Every row gives one point. Each copy is the shape, with its points in the same order, turned, moved and blurred by noise. Say if it was mirrored as well.
(in the rows, 128 means zero)

Shape, 8 rows:
[[176 165]
 [167 192]
 [134 187]
 [114 108]
 [163 178]
 [120  87]
 [109 121]
 [142  96]]
Copy 1, 8 rows:
[[ 73  75]
 [ 44  87]
 [ 51 118]
 [134 125]
 [ 56  94]
 [155 116]
 [118 136]
 [144 104]]
Copy 1 is: mirrored
Copy 2, 8 rows:
[[190 139]
 [206 122]
 [189  94]
 [110 111]
 [194 123]
 [ 94 125]
 [120 100]
 [112 144]]
Copy 2 is: mirrored
Copy 3, 8 rows:
[[141 193]
 [123 209]
 [ 98 183]
 [131 104]
 [126 190]
 [149  90]
 [118 120]
 [160 122]]
Copy 3 is: only turned

Shape:
[[ 64  83]
 [120  93]
 [123 178]
 [130  98]
 [132 105]
 [106 133]
 [ 37 141]
 [149 162]]
Copy 1, 8 rows:
[[202 161]
 [176 105]
 [ 95 145]
 [165  99]
 [160 116]
 [139 134]
 [167 209]
 [101 116]]
Copy 1 is: mirrored
Copy 2:
[[134  39]
 [142  99]
 [ 82 139]
 [147 107]
 [135 113]
 [100 106]
 [ 69  54]
 [108 153]]
Copy 2 is: only turned
Copy 3:
[[ 67  62]
 [116  86]
 [103 172]
 [129  88]
 [121 101]
 [100 120]
 [ 36 118]
 [137 162]]
Copy 3 is: only turned

Shape, 9 rows:
[[158 155 125]
 [127 129 158]
 [101 177 150]
 [133 101  85]
 [149  81 157]
 [122 197  79]
 [149  99  69]
 [146 195 101]
 [ 78 123 185]]
Copy 1, 9 rows:
[[127  89 106]
 [152 124 122]
 [122 136  80]
 [ 98  93 176]
 [186 121 178]
 [ 76  98  71]
 [ 91  80 173]
 [ 97  80  71]
 [155 190 130]]
Copy 1 is: only turned
Copy 2 (9 x 3):
[[138 145 157]
 [114  99 158]
 [ 74 139 157]
 [153 115  93]
 [152  66 150]
 [105 194 117]
 [173 127  86]
 [120 188 145]
 [ 65  72 156]]
Copy 2 is: only turned
Copy 3:
[[132 129  80]
 [124 146 128]
 [159 178 110]
 [155  75 105]
 [ 77 108 138]
 [190 143  45]
 [148  53  93]
 [157 145  44]
 [137 159 183]]
Copy 3 is: mirrored
Copy 4:
[[153 170 173]
 [110 135 165]
 [106 193 140]
 [166 116 121]
 [116  97 184]
 [165 212 109]
 [190 111 123]
 [171 212 142]
 [ 52 140 146]]
Copy 4 is: only turned

Shape, 9 rows:
[[188  94 164]
 [170 109 163]
 [ 75 142 119]
 [102 125 161]
 [ 67 105  89]
 [136 157 173]
 [116  99 134]
 [180 192  88]
 [112 161  76]]
Copy 1 (9 x 3):
[[155 137  68]
 [160 149  88]
 [115 132 199]
 [165 138 166]
 [ 91  80 184]
 [158 188 135]
 [134 106 139]
 [ 51 192 104]
 [ 63 138 160]]
Copy 1 is: only turned
Copy 2, 9 rows:
[[118  87  65]
 [123 120  68]
 [121 189 142]
 [138 179  98]
 [ 79 195 154]
 [171 136 102]
 [ 88 150  99]
 [134  74 175]
 [118 142 182]]
Copy 2 is: mirrored
Copy 3, 9 rows:
[[ 90 163 167]
 [106 158 164]
 [130  86  79]
 [108  90 118]
 [102 106  45]
 [134 103 160]
 [ 86 110 118]
 [203 173 117]
 [158 124  68]]
Copy 3 is: mirrored
Copy 4:
[[116 190 114]
 [125 176 132]
 [153  79 174]
 [126 124 179]
 [126  50 145]
 [156 162 179]
 [116 115 142]
 [232 145 113]
 [192  81 134]]
Copy 4 is: mirrored

Shape:
[[101 144 119 227]
 [118 144 110 216]
 [163  99 105 136]
 [142 129  64  99]
 [153 156 136 110]
 [131 109  96 128]
 [104  49 175 102]]
Copy 1 (7 x 4):
[[ 92  58 159 130]
 [110  66 153 137]
 [185 108 103 113]
 [169 156  89 154]
 [173 156 153 117]
 [158 124  98 121]
 [152 138  82  20]]
Copy 1 is: only turned
Copy 2, 7 rows:
[[ 95  52 141  95]
 [ 82  61 126 108]
 [ 83 142 138 172]
 [ 62 186 153 128]
 [126 173 119 130]
 [ 85 154 165 140]
 [165 138 211 183]]
Copy 2 is: mirrored
Copy 3 (7 x 4):
[[109  93  81  54]
 [110 114  85  67]
 [163 144 102 155]
 [115 165 114 182]
 [149 155 168 131]
 [123 130 106 155]
 [172  47 132 183]]
Copy 3 is: mirrored

Shape:
[[ 97 153 132 138]
 [ 81  70 151 149]
 [ 91 195  73 161]
 [ 94  86  94 101]
 [126 166 120 174]
 [144 140 115 175]
 [151  97 172 152]
 [207 108 162 132]
 [129 103 196 124]]
Copy 1 (9 x 4):
[[162 150 145 144]
 [153 123  91  69]
 [173 212 132 173]
 [146 169 147  62]
 [142 176 120 165]
 [108 169 101 148]
 [100 107 117 112]
 [ 48 121 148 126]
 [117  77 135 109]]
Copy 1 is: mirrored
Copy 2, 9 rows:
[[110  84 111 108]
 [148 111  58 158]
 [ 68 122 136  59]
 [135 139 130 166]
 [121  99 101  64]
 [149 115 102  70]
 [193  74  78 117]
 [230  72 119  97]
 [181  48  80 146]]
Copy 2 is: mirrored
Copy 3, 9 rows:
[[130 139 116 162]
 [ 59  96 134 154]
 [155 151  33 180]
 [ 89 101  86 105]
 [158 118 102 183]
 [158  96 103 181]
 [126  78 169 153]
 [184  58 180 133]
 [113 101 190 139]]
Copy 3 is: only turned
Copy 4 (9 x 4):
[[ 69 147 100 107]
 [ 99  82  85 167]
 [ 82 183  58  57]
 [111  67  81  83]
 [107 179  90 111]
 [133 163  97 111]
 [128 123 140 160]
 [170 133 188 133]
 [ 97 100 157 163]]
Copy 4 is: only turned

Shape, 11 rows:
[[111 139 153 154 176  92]
 [125 194 134  48 181  55]
 [192 163 143 151 118 125]
 [135 144  87 173 151 116]
 [ 89 145 127 134 179 119]
 [ 97  89  91 158 161  86]
 [106 175 146 158 156  49]
 [ 76 110 176 210 132  84]
 [109 125 171  95 164 150]
 [172 126  85  84 128 160]
 [105 199  60 153 105 144]]
Copy 1:
[[ 96 184  84 120 152 154]
 [183 207 159 133 145 204]
 [132 114  78 146  74 165]
 [137 155  77  77  88 122]
 [133 177  94  93 166 136]
 [106 184 118  60 111 112]
 [127 212  99 146 119 126]
 [ 57 177  83 143 133  83]
 [111 120 114 116 185 172]
 [171  87 128  73  91 169]
 [211 143  68  94 108  96]]
Copy 1 is: mirrored
Copy 2:
[[112 109 152 162 132  96]
 [ 78 150 192  98 201  34]
 [174 130 108 101 161 114]
 [ 97 122  91 138 136 134]
 [ 81 129 148 142 111  87]
 [ 62 113 141 152 123 160]
 [111 128 153 188 177  91]
 [138 123 160 222 113 142]
 [121 130 185  94  88  84]
 [100 154 121  35 129 131]
 [ 90 211  67 130 136 108]]
Copy 2 is: mirrored

Shape:
[[ 99 168 152  97 187  97]
 [ 68 138  81 143 121 190]
 [174 201 216 134 109 146]
 [169 159 115 163 160 117]
 [114 100  92 180 137 177]
 [169 114 153 116 132  77]
 [153 119 102 112  59 153]
 [147 101 138  98 111 172]
 [130 157 131 176  69  63]]
Copy 1 (9 x 6):
[[ 52 142 157 102 157 106]
 [150 159 110 122 121 217]
 [123  38 209  72 123 108]
 [144 152 178 151 103 106]
 [158 138 115 145  72 184]
 [ 96  96 115 129 116  63]
 [176 103  77  81 120 133]
 [125 101  97  72  69 131]
 [173  63 133 174 167 113]]
Copy 1 is: mirrored
Copy 2, 9 rows:
[[ 72 195 150 163 131 142]
 [ 97 102 137  72 177 181]
 [191 176 194 145  54 180]
 [115 127 169 115  89 105]
 [124  77 165  81 172 115]
 [147 150 130 180 104  85]
 [174  81  85 123 120 160]
 [155  79 147 170 144 161]
 [183 180  93  85  99 104]]
Copy 2 is: only turned

Shape (13 x 8):
[[ 79 119 124 101 116 141 153 143]
 [144  84  96  78 122 109 144 115]
 [ 94 167 161 162 108 122  93 123]
 [149 119  96  72 109 167 147 102]
 [119 169  60  91 109 116 143 128]
 [111  87 146 123  97 142  93 119]
 [142 119 168 121  86 153  79 153]
 [127 161 119   7 136 142  91 123]
 [135 105 152 127 163 111 147 200]
 [ 82 187  87 158 156 146 102 149]
 [110 103 112 105 101 167 102 103]
 [ 89  95 133  95 132 123 173 172]
 [159  63 169 173 152 115 189 149]]
Copy 1 (13 x 8):
[[ 85 113 134 133 153 169  86 137]
 [ 79 138 154 132  81 180 133 139]
 [150 135 100 126 174  95 108 139]
 [ 85 114  97 156  87 195 123 157]
 [131 118 148 136 118 185 107 206]
 [ 88 138 116 159 121 108 108 111]
 [114 106  93 136 104  87  92 115]
 [ 68 149  73  95  79 162  75 207]
 [ 77  68 156  68 133 130 127 115]
 [116  96 125 127 190 117 128 214]
 [ 80 135 106 178 118 141 115 146]
 [ 69  93 160 105 146 175  92 115]
 [ 91  77 156  99 139 154 179  52]]
Copy 1 is: only turned
Copy 2 (13 x 8):
[[145 112 137 171 135 129  94  87]
 [150  50 150 129 133 152 106 129]
 [131 163 107 151 120  53 136 122]
 [134  77 151 187 142 164 130 156]
 [139  96 203 162 160 105  93 150]
 [158 114  89 156 100 127 124 130]
 [151 143  71 146 128 125 104 163]
 [ 78  64 115 181 172 127  59 174]
 [119 140 113  79 154 133  77  98]
 [ 92 173 181 157 122  75 103 115]
 [135  99 125 187  85 139 114 148]
 [151 103 131 147 156 144  74  69]
 [170 113 107  69 143 168 160  60]]
Copy 2 is: mirrored
Copy 3, 13 rows:
[[120 169 108  94 156 118 122 156]
 [ 98 173  90 122  95 161 133 131]
 [164 122 126 155 175  61 113 138]
 [129 133 102  86 103 181 139 149]
 [106 121  70  99 165 148 128 103]
 [145 154 116 156 116 115 100 183]
 [141 111 125 173 126  99 138 198]
 [ 56  79 121  98 112 142  95 132]
 [ 81 184 157 151 150 105 184 142]
 [142 118 139 134 230 130 108 112]
 [150 138 106 118 122 152  97 178]
 [ 85 198 125  91 148 111 148 162]
 [159 224 157 158 110 108 202 144]]
Copy 3 is: only turned
Copy 4 (13 x 8):
[[121 163 117 113 148 118  98 159]
 [133 147 132 174 132  82 154 166]
 [100 121  69 123  99 169  99 104]
 [ 95 149 135 153 141  50 126 133]
 [114 119  92 107 103  59 127 174]
 [ 99 179 106 164 128 144 132 114]
 [ 83 150  68 154 161 139 140  91]
 [ 46 118  82 182 158  66  96 191]
 [136 105 119 119 191 165 160 153]
 [ 67 103 104  63  91 141 120 150]
 [ 76 180 119 150 117 102 126 123]
 [148 157 127 118 176 130 120 175]
 [184 118 171 140 169 164 165  99]]
Copy 4 is: mirrored

Shape, 11 rows:
[[109  85 157 127 128 112 146 117]
 [231 135 144 154 116 127 142  63]
 [ 92 118 206 141 174 112  56 103]
 [ 61 104 103 149 197 132  84 150]
 [167 115 170 168 204 193 149 116]
 [137 150 117 118 146 147 174 125]
 [132 163 136 110 127 113  85 184]
 [187 167  70 172  94 129 144  84]
 [131  83 120  90 117 156 125 102]
 [154 118 163 130  73 195 174 132]
 [ 67 170 150  90 151 191 137 168]]
Copy 1 (11 x 8):
[[151 108 131 145 144 118 136 147]
 [145 191 123 125  79  83 109  63]
 [189 155 108 127 112 202 125 187]
 [101  83  86 104 149 197 102 182]
 [124 196  73  67 148 103 122 153]
 [ 84 146 108 137 168 119 140  98]
 [ 69 146 164 143 111 184 149 149]
 [ 98 141 136 106 106 126 103  17]
 [126 131 149 158 157 111  81 132]
 [129 170 186 112 188  82 137 106]
 [ 80 165 137 141 223 182 148 167]]
Copy 1 is: only turned
Copy 2 (11 x 8):
[[148 130 139 116 133 160  87 123]
 [119  42 129  98 159  57 102  92]
 [125 158 214 170 188 133  58 138]
 [139 127 184 194 140 187 130 197]
 [195  57 129 167 185 105  68 165]
 [169 108 106 117 146 108 143 161]
 [126 167 138 193 126  99 146 128]
 [ 85  50 100 105 159  90 172 126]
 [177 102 158 117 140 154 142  96]
 [183 105  64 125 182 129 120  77]
 [208 182 118 173 185 134 158 168]]
Copy 2 is: mirrored
Copy 3 (11 x 8):
[[ 92 148 114 128 128 159  89 107]
 [130 225 216 164  94 169 126 120]
 [ 60  71 179 177 161 148  81 119]
 [125  90  90 213 179 112  85  90]
 [121 181 151 209 189 203 125 148]
 [156 165 130 142 147 168 147  90]
 [179  79 158 126 138 130  95 125]
 [164 220 187 151 111  99 147  83]
 [115 143 104 161  84 152 133 125]
 [126 190 122 101 127 167 163 174]
 [147  77  95 132 188 157 178 126]]
Copy 3 is: mirrored
Copy 4 (11 x 8):
[[130 111 175 176 123 123 101  76]
 [ 61  55 139  94 121 122 170  49]
 [ 96 163 245 109 139 136  91  99]
 [169 139 209 141 135 118  99 182]
 [134  89 206 129 185 122 210  96]
 [121 122 125 159 130  91 163 109]
 [ 94 184 128 131 128 172 127 143]
 [103  71  82  74 117  96 143 106]
 [150 121 163 157  66 135 140  74]
 [155 123 114 144 142 150 165  24]
 [166 220 155 161 151 111 166 120]]
Copy 4 is: mirrored
